Every row gives one point. The last column is the point's height on a tilted bowl or saddle (a function of degree 2), plus a little noise. Along how many of its main directions does it bend up, bend down or stay straight?

Points (10 x 3):
[[ 85  65  83]
 [ -4  19  11]
 [ 55  34  42]
 [  5   6  12]
 [  0  -8  11]
 [ 14  15  17]
 [-28  15   6]
 [-16 -35  16]
 [  0  15  11]
 [ 36  11  26]]
Directions: 2 up, 0 down, 0 straight

Points (16 x 4):
[[ -6  13   9  18]
 [ 37 -68 -37  31]
 [ 46 -25 -17  15]
 [-41 -20  -5  39]
 [ 37  50 -28  35]
 [ 16 -31 -18  19]
 [ 36 -19  62 -47]
 [ 10  25  14  14]
 [ 29 -54 -26  18]
 [ 43   7 -52  50]
 [-17 -53  -1  13]
 [-43 -36 -22  52]
 [ 17  42 -22  30]
 [-25  37  30  31]
 [  7  29 -41  37]
 [-17  24   4  26]]
Directions: 2 up, 1 down, 0 straight

Points (22 x 5):
[[ 53   3 -14 -18  24]
 [ 19  40 -50 -25  -8]
 [  9 -14 -18  52  54]
 [ 16 -38   4   5  42]
 [ 61 -77   4 -36  85]
 [-35 -37 -45  20 -27]
 [-13  30  40  24   3]
 [-30  10  -7 -22   6]
 [-21  21  13  -1   6]
 [  1  -6 -11 -25  28]
 [ 20  55  -9 -64 -24]
 [-18 -67  26 -16  24]
 [ 57  21 -16   0  18]
 [ 29  12 -65  28  30]
 [-58  45  36  52 -29]
 [ 23  29  28 -12  13]
 [-46 -57  17  28 -45]
 [ 45  17   8   7  32]
 [ 12  59  -6  -9  -6]
 [-19  43 -35  -6   5]
 [ 23 -26  37   6  49]
 [-14  20  33  -6   3]]
Directions: 1 up, 2 down, 1 straight

Points (41 x 7):
[[-53 -22  34 -41  50 -15 -89]
 [  1  62  13 -19 -23  -8   9]
 [ 11  -5  13  29  35  11   7]
 [ 33   5 -27 -22  11 -31  16]
 [ 23  33  31   3 -47 -52 -18]
 [-59 -36   2  10 -30  20 -22]
 [-24 -54 -53  39  23   6  23]
 [  9 -45   5  14  -5  15   5]
 [  0  17  14  48  37   2  12]
 [-20  69  -5  56  31 -20  19]
 [  8  17 -54 -10 -10  39  10]
 [ 16  12  24  48  17 -44  14]
 [ 29   6 -11 -34  11   0  -6]
 [-36  21   2  26 -30 -36 -22]
 [ -9  14 -26  25 -49 -10   4]
 [-22  -5  32  25  -4  12 -27]
 [-19 -36   4   1 -45  69  -7]
 [-10  40  21 -22  27 -35 -13]
 [ 77 -51  -9  42 -10  10  61]
 [ 32  47   0  35 -42   5  12]
 [ -4  21  -7   8  25 -10   7]
 [ -6 -23 -14 -18  66  -3 -33]
 [ 42  17  39  43   1   5  11]
 [-11 -34  83  38  42  18 -64]
 [-33  23   0  -4 -67  -9 -17]
 [ 23  -3  39  74  -9 -24   2]
 [ 18  41  45   2 -21 -31 -17]
 [  3 -47   1  -1 -32   9  -1]
 [ -5  -8  14 -73 -33  20 -32]
 [ 20  12  32  -3  -3  12 -17]
 [-50  -9  35 -15 -27  -4 -45]
 [ 17  44  -7  27  39 -41  43]
 [ 27  51 -95 -11   7  21  19]
 [ 17  33 -39  20 -60  -3  14]
 [-63 -69  -7  29  23 -48 -57]
 [-37  24  53 -27  80 -34 -86]
 [  6 -27  24  30  47  37  -5]
 [ 21  -8 -16  17 -40 -11  17]
 [ 31 -79  37 -20   0 -17 -61]
 [  9  47 -27  25  60  37  15]
 [  4  40  39   2 -30 -33 -17]]
Directions: 2 up, 3 down, 1 straight

Points (65 x 9):
[[ 14 -30  34  54 -18 -28   1   9 -10]
 [ 31  20 -20 -36  13   1  -8 -26 -22]
 [-71 -20   5 -53  17 -12  -2  20   8]
 [-14  -5  10 -27  24  23  22  17   9]
 [-46  -5 -35  12  35 -18  57 -21 -18]
 [ 48  18   3  32 -22   3 -27  -5 -36]
 [ 12 -26  77 -27   9  16 -17 -16   3]
 [ 36 -34 -12 -39  21 -48 -43  25 -29]
 [-27   5 -25  -3 -11 -81  50  34 -34]
 [  9 -10  10 -18   2   1  -4  24   6]
 [ -6   4 -46  27 -21   8   9  -4 -12]
 [-75 -27 -29  35   5  30  23 -50  15]
 [-19  13 -18 -11  15 -19  49 -21  -9]
 [-13   9  -1  39 -10  12  17  -5  -3]
 [ 65 -12 -30   1  -2  14 -16  27 -31]
 [ -9   3  28 -17 -13   6 -12  -6   9]
 [-40 -26 -22  11  -1 -49  27  52 -16]
 [ 75  50  10 -13 -10 -12 -25  -7 -47]
 [ 21 -22  33  -8  21 -12  -1  12  11]
 [  3  -4 -14 -45 -35  26 -46 -11 -14]
 [-72  -8  17  12  33  -6   2 -52  15]
 [ 55 -40  -7  23 -33 -68  43  33 -50]
 [ 51 -30  46  33 -50  37  15 -30 -30]
 [ 95 -47 -51 -32 -38  29 -33 -39 -95]
 [-18  32  27 -26   7 -32 -35  37 -16]
 [ 79  43  15  -6 -25  -3  29 -24 -41]
 [-19  -7  26 -54 -27 -22  32  14  26]
 [ -3 -55  -7  -8  18 -18  16  54  -2]
 [-49  36 -12 -12  36 -52  25 -30 -27]
 [-17 -35  22 -30 -18  13  33   2  21]
 [ -3  39  -7  72 -22 -29  10   3 -50]
 [-45 -10   0 -11  69  41  12  18   7]
 [-30  -7   3  12  32  -9  12  10  10]
 [  3  29  11  -9 -41 -27  11  30   3]
 [ 28  22  26  47  42  56 -27  17  -8]
 [-10  18  18 -46 -47   6 -83 -35 -33]
 [ 39 -19 -40 -15  -3  -6  -3  -8 -23]
 [ 21 -11  13  39  69 -20  26  13  16]
 [ 35 -17  24  33  20  59  18   4   6]
 [-14 -13  26   2  16   5  20 -22  15]
 [-23  48  46  15  -8   1  34  28 -15]
 [ 24  -8 -23  40  -8  33 -27   1 -23]
 [  7 -32  56  -7  56  -3   6  27  30]
 [-72  25 -28   7  11   1 -14 -26  -1]
 [-14   4 -28 -42 -15  -9  46 -15   7]
 [-47  22  -6   3  30 -32  -8 -19  -8]
 [  5 -26 -21  16 -29 -38  10 -15  -7]
 [-31  -7 -48  13  10  16 -19   9  -9]
 [  1 -45  54 -42  20   8 -36  25   2]
 [ 29  31  -1   9  38 -43 -47 -16 -35]
 [-19  57 -66  -3   8  42  50  26 -45]
 [-35 -51 -49 -11 -23 -33  -2  47 -11]
 [  7 -16  14   1 -14 -61   0  -6  -9]
 [-61 -14   0 -12 -64   9 -40  42  18]
 [-17 -29 -20  15   3 -30  29 -26   0]
 [ 46  23  28  -4  30   3  26  59  -7]
 [  9   8  -3 -33   2 -20  -8  28  -3]
 [ 49  -1  58 -10 -25  14  57   4  -7]
 [-17  51   2 -22 -31 -24 -42  42 -16]
 [-56  -1  11  47  17  -5  13 -29   9]
 [ -8  21  30   6   8   8 -38 -28 -11]
 [-47 -45  10 -40 -22 -25  16 -25  24]
 [ -4 -39 -28  -2 -16 -19  35  28  -4]
 [ 16 -58  -3  21 -17   8  21   6   2]
 [-19 -52 -26 -11  29  -5  -9 -48   1]]
Directions: 1 up, 6 down, 1 straight
